Rows are points. The ring and each string are closed loops that go straight from each point to the next, and from the last back to the first. Before rounding, they use only three directions, however many columns there are. How many times does the string pass through the ring? Passing back the other way cancels.

Ring (6 x 4):
34; 11; -23; 2
-14; 47; 0; -6
-55; 33; 12; 1
-71; -11; 5; 14
-18; -49; -16; 24
26; -29; -24; 16
String:
-31; 72; 18; -10
-63; 47; 43; 6
-95; 15; 9; 4
-63; -13; -33; 2
-24; -10; -2; 14
-12; -37; 21; 32
29; -67; 2; 39
20; -16; 11; 23
7; 0; -13; 8
20; 19; 10; 9
12; 62; 1; -10
Times through: 1

Ring, 7 rows:
39; -14; -16; -24; -5; -29; -9; -44; 4
23; 38; -11; -3; 5; -15; -15; -40; -2
-14; 70; -4; 19; 1; -9; -23; -21; 2
-47; 58; 2; 25; -14; -15; -30; 2; 14
-45; -5; 5; 3; -29; -31; -31; 12; 24
-18; -42; -2; -17; -30; -39; -23; -1; 24
25; -50; -14; -31; -20; -39; -11; -29; 16
String, 19 rows:
-18; -19; -22; -2; -35; -38; -11; -12; 29
-27; -59; -21; -13; -49; -50; -11; -1; 39
-19; -80; 12; -33; -34; -46; -32; 11; 26
-6; -39; 25; -30; -10; -30; -39; 2; 7
6; -56; 13; -35; -15; -36; -30; -6; 12
2; -17; 10; -20; -8; -27; -30; -11; 6
6; -16; -28; -8; -26; -36; -4; -29; 22
28; -46; -46; -20; -34; -46; 10; -44; 28
46; -66; -19; -43; -17; -42; -5; -41; 13
37; -52; 8; -44; -3; -33; -24; -27; 1
19; -30; 6; -29; -6; -30; -25; -21; 5
4; -10; -19; -9; -21; -32; -10; -25; 18
14; -37; -42; -14; -36; -45; 6; -35; 30
18; -82; -19; -38; -34; -50; -8; -22; 26
5; -95; -1; -43; -34; -50; -21; -6; 25
-11; -72; -13; -26; -41; -49; -15; -5; 32
-21; -56; 22; -28; -23; -37; -39; 12; 17
-20; -28; 27; -21; -12; -28; -42; 9; 9
-14; -8; 3; -9; -17; -28; -27; -6; 14
Times through: 3
String:
57; 8; -4; -28; 16; -17; -15; -53; -12
18; 28; 22; -16; 18; -10; -37; -23; -13
2; 34; 8; -3; 5; -14; -29; -20; -2
-9; 41; 18; 0; 7; -10; -37; -11; -4
-18; 39; 11; 5; -1; -14; -33; -9; 3
-41; 60; 30; 14; 4; -6; -48; 9; -1
-71; 62; 18; 30; -15; -12; -43; 21; 15
-72; 28; 5; 24; -32; -25; -34; 22; 27
-44; -3; -15; 10; -38; -35; -18; 3; 32
-21; -12; -16; -1; -31; -35; -15; -9; 26
-8; -2; 4; -9; -12; -26; -27; -10; 10
3; -45; 25; -34; -7; -31; -38; -2; 5
34; -77; -5; -47; -17; -43; -16; -27; 13
55; -62; -27; -42; -16; -42; 0; -49; 12
63; -30; -40; -30; -10; -36; 9; -64; 9
Times through: 1
